Each row of a before or after table is a point. The points were changed in one or more steps. Then noise was added and the rows were shuffled. The steps act on how far a point lies along the listed directions, d1 being the first. What was done? A step turns or swaps two directions, mirrors them in a line or flattens them onto one, adds a multiple of one to another, or multiplies one. Angles are multiples of 10 degrees, from the lower direction toward the higher: turns from -170 to 170, lines from 10 to 170 but not 90. Use the fewest steps. Two steps may share a direction if one is a turn and the other turns, adds or multiplies; they go together, in the order done. Otherwise the lowest direction goes first.

Directions:
(1): [-0.18  0.55  0.44]
(2): [-0.18  0.40 -0.57]
(3): [-0.68 -0.25  0.04]
Before, 12 rows:
[[-0.02  0.82 -0.84]
 [-0.14 -0.44 -0.74]
 [ 0.06  0.25 -0.90]
 [-0.10  0.55 -0.41]
 [ 0.22 -0.38 -0.30]
 [ 0.23  0.29  0.36]
 [ 0.41 -0.41  0.25]
 [-0.23 -0.88 -0.51]
 [ 0.14 -0.38 -0.05]
 [ 0.33 -0.12 -0.06]
 [ 0.28  0.28 -0.20]
 [-0.02  0.00 -0.51]]
After (12 x 3):
[[ 0.58  0.18 -0.08]
 [-0.50 -0.50  0.09]
 [ 0.31 -0.01  0.41]
 [ 0.29  0.13  0.20]
 [ 0.04 -0.43  0.04]
 [-0.14 -0.19  0.46]
 [-0.05  0.08  0.84]
 [ 0.20 -0.17 -0.49]
 [-0.67 -0.92  0.32]
 [ 0.34 -0.12  0.08]
 [ 0.16  0.54  0.87]
 [-0.32 -0.59  0.66]]
Steps: turn d1 and d3 by -120 degrees; turn d2 and d3 by 120 degrees

Directions:
(1): [-0.59  0.07 -0.70 -0.06 -0.45 -0.37 -0.49 -0.20  0.32]
(2): [ 0.25  0.14 -0.20  0.91 -0.34  0.51 -0.18  0.37  0.24]
Before (14 x 9):
[[ 0.08  0.05 -0.92  0.91 -0.61  0.33 -0.86  0.22  0.49]
 [ 0.09 -0.06 -1.01  0.77 -0.65  0.07 -0.44  0.24  0.47]
 [-0.26 -0.38  0.14 -0.84  0.29 -0.43  0.15 -0.51 -0.01]
 [ 0.27 -0.44  0.75 -0.88  0.94 -0.27  0.47 -0.17 -0.58]
 [-0.40 -0.11 -0.01 -0.71  0.16 -0.41  0.12  0.01 -0.13]
 [-0.43  0.06 -0.07 -0.08 -0.11 -0.34 -0.23 -0.04 -0.04]
 [ 0.38 -0.14  0.30 -0.36  0.24 -0.26  0.31 -0.15 -0.35]
 [ 0.77 -0.15  1.12 -0.09  0.63  0.36  0.70  0.26 -0.79]
 [ 0.11  0.17  0.27 -0.04  0.14  0.12  0.19  0.14 -0.25]
 [ 0.48 -0.35  0.32  0.72 -0.18  0.43 -0.02  0.46  0.24]
 [ 0.45  0.05 -0.29  1.03 -0.01  0.65 -0.07  0.29  0.26]
 [-0.30  0.03 -0.54  0.17 -0.32 -0.40 -0.02  0.11  0.44]
 [-0.30 -0.30  0.05 -0.82  0.37 -0.42  0.04 -0.23 -0.47]
 [ 0.02  0.01  0.35 -0.54  0.25  0.00  0.32 -0.01 -0.38]]
After (14 x 9):
[[-0.20 -0.01 -0.13 -0.06 -0.05 -0.06  0.04  0.28 -0.01]
 [ 0.57 -0.10  0.78  0.12  0.37  0.32  0.43  0.26 -0.58]
 [ 0.07  0.18  0.18 -0.02  0.08  0.11  0.13  0.13 -0.21]
 [ 0.14 -0.09 -0.11  0.07  0.32  0.09  0.08 -0.11  0.00]
 [-0.31  0.08 -0.02  0.09 -0.14 -0.19 -0.21  0.06 -0.03]
 [-0.06 -0.13 -0.53 -0.13 -0.10 -0.19 -0.56 -0.15  0.13]
 [ 0.01 -0.25 -0.03  0.01 -0.02  0.05 -0.03 -0.16  0.23]
 [-0.23 -0.02 -0.38  0.04 -0.18 -0.42  0.10  0.07  0.35]
 [ 0.43 -0.07  0.13  0.08  0.02 -0.09  0.15  0.01 -0.20]
 [ 0.06  0.08  0.15 -0.09  0.03  0.25  0.16  0.15 -0.20]
 [-0.02 -0.22 -0.67 -0.07 -0.23 -0.32 -0.16 -0.06  0.17]
 [ 0.40 -0.27  0.33  0.12  0.47  0.19  0.16  0.18 -0.24]
 [ 0.19 -0.45  0.38  0.02  0.02  0.00  0.05  0.15  0.09]
 [-0.06 -0.17 -0.13  0.02  0.03  0.06 -0.13  0.13 -0.24]]
Steps: multiply d1 by 0.7; multiply d2 by 0

Directions:
(1): [-0.22  0.62  0.01 -0.25  0.09 -0.27 -0.98 -0.37  0.45  0.41  0.19 -0.08
  0.16  0.56]
(2): [ 0.71  0.53  0.38 -0.16  0.06 -0.12  0.37  0.25  0.80 -0.32 -0.36 -0.02
 -0.58  0.24]
(3): [-0.43 -0.65  0.70  0.19 -0.40 -0.60 -0.01  0.17  0.72  0.12  0.13 -0.29
  0.18 -0.30]
Before (11 x 14):
[[ 0.31  0.82 -0.48 -0.26  0.38 -0.05 -0.16  0.22  0.33 -0.19 -0.17  0.06
  -0.13  0.36]
 [ 0.34  1.06 -0.75 -0.22  0.41  0.54  0.03 -0.28 -0.24 -0.15  0.03  0.20
  -0.55  0.62]
 [-0.25 -1.03  0.12  0.12 -0.43 -0.20  0.41 -0.06 -0.56 -0.25  0.29 -0.11
   0.31 -0.87]
 [-0.67 -0.34 -0.61  0.50 -0.09  0.29  0.15 -0.19 -1.15  0.27  0.27 -0.01
   0.57 -0.15]
 [-0.49 -1.07  0.58  0.35 -0.43 -0.40  0.14  0.25  0.41 -0.14  0.09 -0.35
   0.30 -0.26]
 [ 0.27  0.31  0.01 -0.35  0.27  0.21 -0.12 -0.28 -0.07 -0.20 -0.01  0.13
  -0.05  0.42]
 [-0.01 -0.72  0.07  0.23 -0.42 -0.19  0.64  0.41  0.27 -0.05 -0.13  0.08
  -0.10 -0.35]
 [ 0.01  0.23  0.35 -0.04 -0.15 -0.52 -0.24 -0.06  0.50  0.10  0.07 -0.39
   0.03 -0.27]
 [-0.31  0.06 -0.55 -0.12  0.05  0.31 -0.20 -0.58 -0.52  0.32  0.13  0.10
   0.23  0.16]
 [ 0.18 -0.16  1.33  0.06 -0.21 -0.68  0.47  0.45  1.54 -0.13 -0.59 -0.47
  -0.49 -0.11]
 [ 0.20 -0.04  0.54 -0.02 -0.30 -0.67 -0.15  0.17  1.22  0.06 -0.04  0.00
   0.08  0.16]]
After (11 x 14):
[[-0.17 -0.15  0.73  0.02 -0.22 -0.55 -0.37  0.15  1.14 -0.04  0.02 -0.44
   0.08  0.31]
 [-1.19 -1.26  0.86  0.38 -0.44 -0.59 -0.11  0.09  0.37  0.40  0.06 -0.54
   0.58 -0.73]
 [-0.18 -1.00  0.38  0.35 -0.43 -0.46  0.35  0.37  0.34  0.06  0.04  0.03
   0.39 -0.51]
 [-0.15  0.08 -0.92  0.15  0.27  0.75  0.45 -0.19 -1.12 -0.16  0.15  0.20
  -0.22 -0.02]
 [ 0.06 -0.26 -0.04 -0.11  0.17  0.32  0.22 -0.17 -0.49 -0.24  0.11  0.20
   0.07  0.02]
 [-0.38 -0.17 -0.02 -0.01 -0.30 -0.45 -0.61 -0.02  0.63  0.55  0.18  0.04
   0.16  0.26]
 [ 0.49  1.32 -0.19 -0.07  0.21  0.09 -0.09 -0.12  0.35  0.03 -0.21 -0.03
  -0.44  0.85]
 [ 0.51  0.43 -0.28 -0.23  0.14  0.33  0.42 -0.32  0.06 -0.15 -0.23  0.15
  -0.36  0.25]
 [-0.25 -0.26 -0.72  0.13  0.19  0.23  0.41  0.37 -0.56 -0.26  0.02  0.15
   0.31 -0.44]
 [ 0.18  0.62  0.37 -0.49 -0.09 -0.60 -0.80 -0.41  0.82  0.09  0.23 -0.20
  -0.02  0.32]
 [-0.03 -0.18  0.29  0.07 -0.19 -0.37  0.27  0.17  0.25 -0.10 -0.01 -0.35
  -0.01 -0.65]]
Steps: turn d2 and d3 by 20 degrees; turn d1 and d2 by 160 degrees
